Each row is a point. Two turns around zero, p and q, are shown by what they do to some points. Write where each new point lands after one turn and then the other. Backwards means that the second turn is done in reverse. Each puzzle has new turns, and all numbers are rounded.
(in the rows, 128 means zero)

Turn p:
[ 98 101 133] -> [ 90 127 142]
[149 141  96] -> [148 108  99]
[190 138 119] -> [185 101 126]
[ 75 132 164] -> [ 89 176 145]
Turn q:
[102  87 136] -> [101  87 128]
[156 126  93] -> [172 122 121]
[120 105 135] -> [116 106 134]
[ 91 112 125] -> [101 107 106]
[163 183 190] -> [117 200 181]
[136 154  90] -> [160 145  99]
Where do these land?
q, then p: [121 192 129] -> [151 158  76]
p, then q backwards: [119 106 114] -> [110 109 137]
p, then q: [110 139 139] -> [123 148 116]
p, then q backwards: [146 151 106] -> [127 131  92]
q, then p backwards: [183 108 111] -> [185 126 149]
p, then q: [ 89  72 170] -> [ 49 139 135]

Turn p:
[131 124  95 125] -> [141 122  98 124]
[ 39 130 184 117] -> [ 64  87 184  80]
[141 145 134 188] -> [ 91 151 116 173]
[160  93 121 144] -> [154 117 122 170]
[146 122 113  95] -> [166 130 123 113]
[151 154 121  98] -> [153 160 125 107]
Turn q:
[121  85 104 164] -> [164 119 104 170]
[ 96 141 110 167] -> [114 127 137 181]
[148 128 105 136] -> [147 152 130 135]
[106 156 126  81] -> [ 78 143 116 103]
[170 130 196  92] -> [137  98 154  50]
Where do these land?
p, then q: [100 175  98 117] -> [ 86 163  98 118]
p, then q: [152 167 191 160] -> [ 80  95 186 144]
q, then p backwards: [130 127 135 119] -> [119 131 125 122]
p, then q: [167  97 128 173] -> [162 122 159 177]
q, then p: [110 139  84 143] -> [ 88 146 105 139]
q, then p: [119  95 152 128] -> [156 102 119 142]
q, then p: [118  97 108  57] -> [153 122  72  76]

Turn p:
[177 143 134 150 137 116] -> [172 131 156 151 119 133]
[138 138 103 155 134 157] -> [138 144 107 166 133 139]
[ 88 129 100  52  57 139] -> [ 76 117  72  72  63 136]
[101 143  98 177 148 159] -> [115 160  99 180 156 116]
[144  98 119 160 152 110] -> [143  97 142 160 154 119]
[146 130 163 122 158 134] -> [152 139 152 110 155 143]
[ 98 142 106 110 158 114] -> [132 134 100 110 145  88]
[155  91 161 152 164 128] -> [147 107 166 140 175 149]
[103 138 169  76  46  95] -> [ 75 124 158  64  56 127]
Turn q:
[124  99 115 141 125 108] -> [114  95 116 126 140 125]
[175 140  98 170 132 132] -> [169 102 146 164 157 143]
[125 191 209 129  77 121] -> [124 155 170 158  30 120]
[ 74 152 137  91  98 131] -> [113 165  86 119  79 123]
[145  78  96 149 155 164] -> [123 111 130 115 192 169]
[161 135 141 153 140 119] -> [139 114 165 147 137 121]
[192 130 141  81 100 122] -> [182 113 160  82  96 127]
[ 99 117 108 119 171 131] -> [108 149 106 119 169 112]
[ 57 111 108 119 153 125] -> [ 80 150  74 123 151 114]
Where do these land?
q, then p: [151 126 148 164 155  94] -> [114 111 177 129 160 114]
q, then p: [113  73 119 173 148 162] -> [106 146  96 127 199 135]
p, then q: [ 70 119 104 144 134 141] -> [108 132  84 154 155 100]
q, then p: [124 161  97 100  68 176] -> [153 149  87 158  75 176]
p, then q: [105 159  89  62 118 195] -> [198 158  53 124 141 146]
q, then p: [160 154 135 129 166  70] -> [149  95 190 123 130  94]
q, then p: [155 135 153 131 108 107] -> [113 110 161 124 113 147]
p, then q backwards: [133 114 185 147 130 111] -> [163 113 166 144 155 142]
p, then q backwards: [140 111 122 103 124  97] -> [150 109 128 116 109 101]

Turn p:
[102 114 135  87 116 134] -> [108 142 140 103  91 121]
[141 155  84  84 106 162] -> [144 151 118  83 111 184]
[152 146 133 101 150 107] -> [159 113 133  95 134 112]
[156 125 185 145 129 106] -> [138  74 154 151 130 105]
[115 170 107 123  79 156] -> [138 162 153 131 115 187]
[111 135  81 106 119 115] -> [147 174 110 112 114 132]
[161 134 121 135 111 176] -> [120 105 117 126 133 184]
[ 92 108 145 199 199 122] -> [ 83 131 119 165 202  72]
[123  66 161 171 144  75] -> [115 100 108 183 123  54]
Turn q:
[148 124 132 177 182  94] -> [137 170 109 163 182 103]
[114 127  68  98  98 144] -> [131  97  90  91 104 166]
[182 121 153 120 166 106] -> [161 171 161 132 167 131]
[125 171 114  92 121 155] -> [110 147 128  92  88 152]
[131 136 145 149 133  75] -> [160 149 121 164 127  99]
[ 78 100 134  81 109 182] -> [ 95  70 150  70 108 119]
[120 116 151 178  88 140] -> [103  94 138 183 122 126]
Where do these land?
q, then p: [ 94  67 146 124 114 166] -> [ 85 116 110 127  97  68]
q, then p: [ 80 137 120 124 145 109] -> [166 155 113 127 105 112]
q, then p: [143 147 126 148 111 143] -> [107 140 138 146 139 148]
p, then q: [134 132 147 101 145 103] -> [169 127 147 125 127 124]
q, then p backwards: [138  98  88 151 129  85] -> [173 129  94 163 140 109]
q, then p backwards: [127 179 164 190  84  99] -> [ 95  87 135 175  61  96]
q, then p backwards: [125 127 163 121 164 200] -> [ 77 140 167 114 161 175]
q, then p: [107 136 105 106 170 148] -> [139 161 134  81 115 118]
q, then p: [203 129  94  88  89  97] -> [120  65 115 108 139 206]
